Rows are points. Each copy is the shape, with its points in the same order, stretched, turned, moved and blurred by noise. Some copies are also mirrored. Which?

Shape (9 x 3):
[[ 71 -26 -23]
 [ -4 -10  25]
 [ 12  -9   8]
 [ -5 -42 -50]
 [ 17 -56  18]
 [-19 -12 -26]
 [ -4 -33  13]
 [-53  -1  22]
 [ -8  22   6]]
Copy 1 (9 x 3):
[[-37  79  26]
 [ -2 -15  31]
 [ -6  10  28]
 [-20  31 -48]
 [-50   0  26]
 [  9   8 -34]
 [-18   0   6]
 [ 25 -57  -5]
 [ 25   0  18]]
Copy 1 is: mirrored
Copy 2 (9 x 3):
[[ 79 -16 -12]
 [ -4 -14  35]
 [ 20  -7  21]
 [  8  19 -47]
 [  8 -46  -8]
 [ -7  23  -8]
 [ -5 -17   7]
 [-47  11  33]
 [  4  23  40]]
Copy 2 is: only turned
Copy 3 (9 x 3):
[[ 80 -32   4]
 [ -7   2  27]
 [ 16  -5  13]
 [ 12 -61 -25]
 [ 18 -31  48]
 [ -8 -30 -22]
 [  0 -18  26]
 [-54   5  10]
 [ -3  11 -10]]
Copy 3 is: only turned

Shape (10 x 4):
[[  7 -15 -11 -16]
 [ 31 -24  19 -37]
 [ 11 102  41  -6]
 [ 18 -27   1  10]
 [-24  18  33  13]
 [ 43 -30   3  -9]
 [-13  -2   3  27]
 [ 30 -18 -12  17]
 [-21  -5  -5   1]
 [ 16   8  10  13]]
Copy 1 (10 x 4):
[[ 22 -13  -5  28]
 [ 40  -2  23  63]
 [ 24 121 -33  36]
 [ 23  -6  25  10]
 [-25  43  -1  23]
 [ 46  -1  40  33]
 [-10  12   3  -7]
 [ 34   3  26   2]
 [ -9 -10 -18  13]
 [ 20  31  11  18]]
Copy 1 is: mirrored
Copy 2 (10 x 4):
[[  2 -11  19 -18]
 [  5 -55  32  -6]
 [-44 -81 -80   7]
 [ 32 -12   8  -4]
 [ -7  -7 -13  41]
 [ 32 -39  13 -15]
 [ 15  14 -11  15]
 [ 30 -13  -8 -18]
 [ -7  10  11   2]
 [ 16 -26 -19   0]]
Copy 2 is: mirrored
Copy 3 (10 x 4):
[[ -9  -1 -36  -7]
 [ 27 -26 -30 -13]
 [ 58  56  54 -13]
 [-18 -31  -7 -10]
 [  2  25  41 -46]
 [ -2 -42 -16   5]
 [-30   1  19 -22]
 [-25 -31  -3  11]
 [-15   9 -10 -23]
 [ -2  -4  16  -7]]
Copy 3 is: only turned
Copy 4 (10 x 4):
[[  8   3 -28  15]
 [ 14 -11 -70 -17]
 [-79  15  20 -97]
 [ 36  -2 -18   1]
 [-15 -38  24 -27]
 [ 43  13 -51 -14]
 [ 10 -20  24  -1]
 [ 39  20  -7   0]
 [-10 -17   6  16]
 [ 11   3   1 -27]]
Copy 4 is: only turned

Shape (13 x 8):
[[  9  10  21  13  25 -52 -21  37]
 [ 56 -24 -27   4 -71   7  17  -4]
 [  6  34 -11  17 -13 -31 -47 -18]
 [ 20  -1   1   1  -7   7 -32  11]
 [ 44 -34 -69  11 -37  30   2 -14]
 [ 16  35  10  11  13  -9 -25  50]
 [ 40 -53 -44 -27 -32  18  22  -1]
 [ -2 -20  26  27  15   1  11  13]
 [ 13 -30  21 -26   3  14  -1   2]
 [-43  15  16  -3   0 -29 -26  35]
 [-20  25  -5   8 -44  18 -31  -8]
 [ -1  51 -11 -10 -37   6 -19 -30]
 [  2  -5  41  15  11 -31 -56  42]]
Copy 1 (13 x 8):
[[ 15 -29  35  40  52  -7  10   4]
 [  9 -35 -18 -38 -33 -37   9  11]
 [ 45  12  31 -10  32 -13 -12  10]
 [ 19  -9   3  -1   0   6 -11 -22]
 [ 48 -13 -38 -51 -31   3  39   4]
 [ 25  -9  23  49   9  -9  -4 -29]
 [  3 -18 -44 -41 -11 -15  39  -6]
 [-17 -24  14  38 -15  29   7  10]
 [-31  -3  -6   1  -6  12  -2 -29]
 [  3  10  -1  55  49  -9 -27   8]
 [ 17  26 -10   6 -15  -7 -44   0]
 [ 15  47  21  -7 -12 -32 -27 -10]
 [ 13 -37  17  34  44  17 -34  -8]]
Copy 1 is: mirrored
Copy 2 (13 x 8):
[[ 53  26  10  57 -12 -30   2  38]
 [-55  10 -39  38 -50  11  -7 -18]
 [ 25 -20 -24  38   8 -59 -23 -21]
 [ -6  -2 -19  24  -5 -11 -33   8]
 [-97  -5 -37  41  -5   2 -18 -28]
 [ 39 -20   0  39 -12  -3 -10  36]
 [-82  32 -37  30 -15  33  -7 -11]
 [ 10  34  36  15 -31 -24   6  32]
 [-11  35  -1   0 -15  16 -24  12]
 [ 61  18 -11  -2   0 -38  19  39]
 [  9 -28 -31 -20 -10 -37  -7  -8]
 [ 16 -46 -30  -5  -3 -16 -17 -39]
 [ 50  27  -9  35  -9 -45 -25  53]]
Copy 2 is: mirrored
Copy 3 (13 x 8):
[[ 17  32 -10 -17  13  27 -39  21]
 [  6  -4  -3  60  11  15  44  31]
 [  6  24  -2  15 -46  24 -13  33]
 [ 10  18  17  10  -4 -11   5  39]
 [ 33 -42   5  38 -16   0  44  33]
 [ 18  32  -7  -1   1 -22 -33  42]
 [  5 -42  -5  18  17   0  61  19]
 [ -5   5  27  16  26  23 -22 -12]
 [-21  -2  25  -3  13  -6  32  10]
 [-43  -8   7  -5 -17   6 -35  22]
 [-32  -3  30  37 -45 -15  -3  31]
 [-30  10  -3  34 -59 -17  23  19]
 [  3  40  31 -17  11  21 -45  54]]
Copy 3 is: mirrored
Copy 4 (13 x 8):
[[-10 -59 -39 -61  20 -36   7   7]
 [ 66 -25   2  55 -65  30  26  62]
 [ 18 -15 -46 -55 -10  23 -27  -2]
 [ 16   4  -1 -36 -21  -8   2  34]
 [ 50  51 -14  67 -32  36  41  52]
 [ -2 -14 -35 -48 -10 -53 -21  33]
 [ 32   7  15  63 -29  33  53  80]
 [ 11 -20  23  -1  20 -36  11   0]
 [ 11 -11  41 -15  -5  -1  21  51]
 [-58 -42  -1 -46  -6 -20 -27  -8]
 [  2   8  12 -14 -48  15 -50   4]
 [ 27   0 -17 -19 -33  30 -58  29]
 [-20 -42  -2 -95 -11 -40   4  -4]]
Copy 4 is: mirrored
